Every row gives one point. The ring and each string are closed loops that go straight from each point to the next, and from the last back to the first. Before rounding, they use only three directions, however many columns there are. Count how often each string passes through the ring. Passing back the other way cancels.

Ring (7 x 4)
|  0.43 |  0.21 |  0.48 |  0.07 |
|  0.10 |  0.55 |  0.36 | -0.19 |
| -0.22 |  0.54 |  0.13 | -0.43 |
| -0.44 |  0.25 | -0.24 | -0.52 |
| -0.23 | -0.11 | -0.31 | -0.29 |
|  0.05 | -0.25 | -0.11 | -0.11 |
|  0.39 | -0.17 |  0.29 |  0.08 |
String (16 x 4)
| -0.01 |  0.09 | -0.22 | -0.09 |
|  0.05 | -0.10 |  0.08 | -0.17 |
|  0.14 | -0.44 |  0.12 | -0.13 |
|  0.12 | -0.46 | -0.17 | -0.02 |
| -0.02 | -0.19 | -0.41 | -0.03 |
| -0.05 |  0.02 | -0.13 | -0.18 |
| -0.04 |  0.04 |  0.05 | -0.25 |
| -0.33 | -0.15 | -0.24 | -0.43 |
| -0.63 |  0.04 | -0.68 | -0.53 |
| -0.35 |  0.24 | -0.42 | -0.34 |
| -0.11 |  0.22 | -0.11 | -0.23 |
| -0.23 | -0.02 |  0.05 | -0.44 |
| -0.58 | -0.07 | -0.48 | -0.58 |
| -0.50 | -0.06 | -0.68 | -0.41 |
| -0.32 | -0.29 | -0.44 | -0.34 |
| -0.13 | -0.14 | -0.39 | -0.15 |
Times through: 3

Ring (7 x 8)
|  0.35 | -0.12 | -0.13 |  0.18 |  0.36 |  0.21 | -0.24 |  0.23 |
|  0.36 |  0.04 | -0.04 |  0.13 | -0.11 |  0.03 | -0.05 |  0.09 |
|  0.04 |  0.12 |  0.09 |  0.06 | -0.37 | -0.18 |  0.06 | -0.08 |
| -0.38 |  0.05 |  0.15 |  0.03 | -0.20 | -0.24 | -0.01 | -0.15 |
| -0.55 | -0.08 |  0.19 |  0.20 |  0.31 | -0.04 | -0.21 |  0.01 |
| -0.37 | -0.14 |  0.15 |  0.35 |  0.62 |  0.18 | -0.34 |  0.20 |
|  0.12 | -0.20 | -0.07 |  0.29 |  0.68 |  0.30 | -0.37 |  0.31 |
String (23 x 8)
|  0.00 |  0.00 |  0.24 |  0.57 |  0.47 |  0.32 | -0.29 |  0.34 |
| -0.11 | -0.09 |  0.09 |  0.31 |  0.43 |  0.17 | -0.27 |  0.20 |
| -0.13 | -0.09 |  0.06 |  0.23 |  0.34 |  0.09 | -0.23 |  0.13 |
| -0.19 |  0.00 |  0.28 |  0.54 |  0.45 |  0.25 | -0.28 |  0.28 |
| -0.42 | -0.03 |  0.35 |  0.59 |  0.58 |  0.25 | -0.33 |  0.28 |
| -0.26 |  0.05 |  0.31 |  0.48 |  0.28 |  0.15 | -0.21 |  0.19 |
| -0.25 | -0.05 |  0.13 |  0.23 |  0.25 |  0.03 | -0.19 |  0.08 |
| -0.53 | -0.15 |  0.06 |  0.04 |  0.32 | -0.11 | -0.21 | -0.05 |
| -0.80 | -0.12 |  0.14 |  0.01 |  0.23 | -0.22 | -0.17 | -0.15 |
| -0.62 |  0.04 |  0.31 |  0.23 |  0.04 | -0.14 | -0.10 | -0.06 |
| -0.22 |  0.07 |  0.24 |  0.32 |  0.06 |  0.02 | -0.12 |  0.08 |
| -0.23 |  0.06 |  0.23 |  0.31 |  0.07 |  0.01 | -0.12 |  0.08 |
| -0.58 |  0.07 |  0.34 |  0.30 |  0.05 | -0.10 | -0.11 | -0.02 |
| -0.90 | -0.12 |  0.20 |  0.05 |  0.28 | -0.21 | -0.19 | -0.15 |
| -0.70 | -0.01 |  0.34 |  0.34 |  0.30 | -0.02 | -0.21 |  0.04 |
| -0.80 | -0.10 |  0.31 |  0.36 |  0.56 |  0.04 | -0.31 |  0.08 |
| -0.66 | -0.17 |  0.22 |  0.35 |  0.71 |  0.13 | -0.37 |  0.15 |
| -0.44 | -0.10 |  0.29 |  0.55 |  0.72 |  0.28 | -0.38 |  0.30 |
| -0.44 | -0.24 |  0.16 |  0.49 |  1.01 |  0.35 | -0.50 |  0.34 |
| -0.29 | -0.29 | -0.06 |  0.17 |  0.79 |  0.18 | -0.40 |  0.18 |
| -0.20 | -0.26 | -0.07 |  0.15 |  0.69 |  0.16 | -0.37 |  0.17 |
| -0.18 | -0.34 | -0.06 |  0.31 |  1.06 |  0.36 | -0.51 |  0.34 |
| -0.07 | -0.17 |  0.12 |  0.53 |  0.87 |  0.42 | -0.45 |  0.42 |
Times through: 1
String (7 x 8)
| -0.55 | -0.14 | -0.02 | -0.16 |  0.08 | -0.28 | -0.11 | -0.21 |
| -0.28 |  0.04 |  0.01 | -0.21 | -0.43 | -0.40 |  0.09 | -0.29 |
|  0.16 |  0.24 |  0.18 |  0.17 | -0.56 | -0.16 |  0.13 | -0.06 |
|  0.04 |  0.17 |  0.22 |  0.28 | -0.26 | -0.04 |  0.01 |  0.04 |
| -0.11 | -0.02 |  0.09 |  0.18 |  0.11 |  0.00 | -0.14 |  0.06 |
| -0.47 |  0.10 |  0.34 |  0.33 |  0.00 | -0.07 | -0.09 |  0.01 |
| -0.75 | -0.05 |  0.25 |  0.15 |  0.19 | -0.16 | -0.16 | -0.09 |
Times through: 0
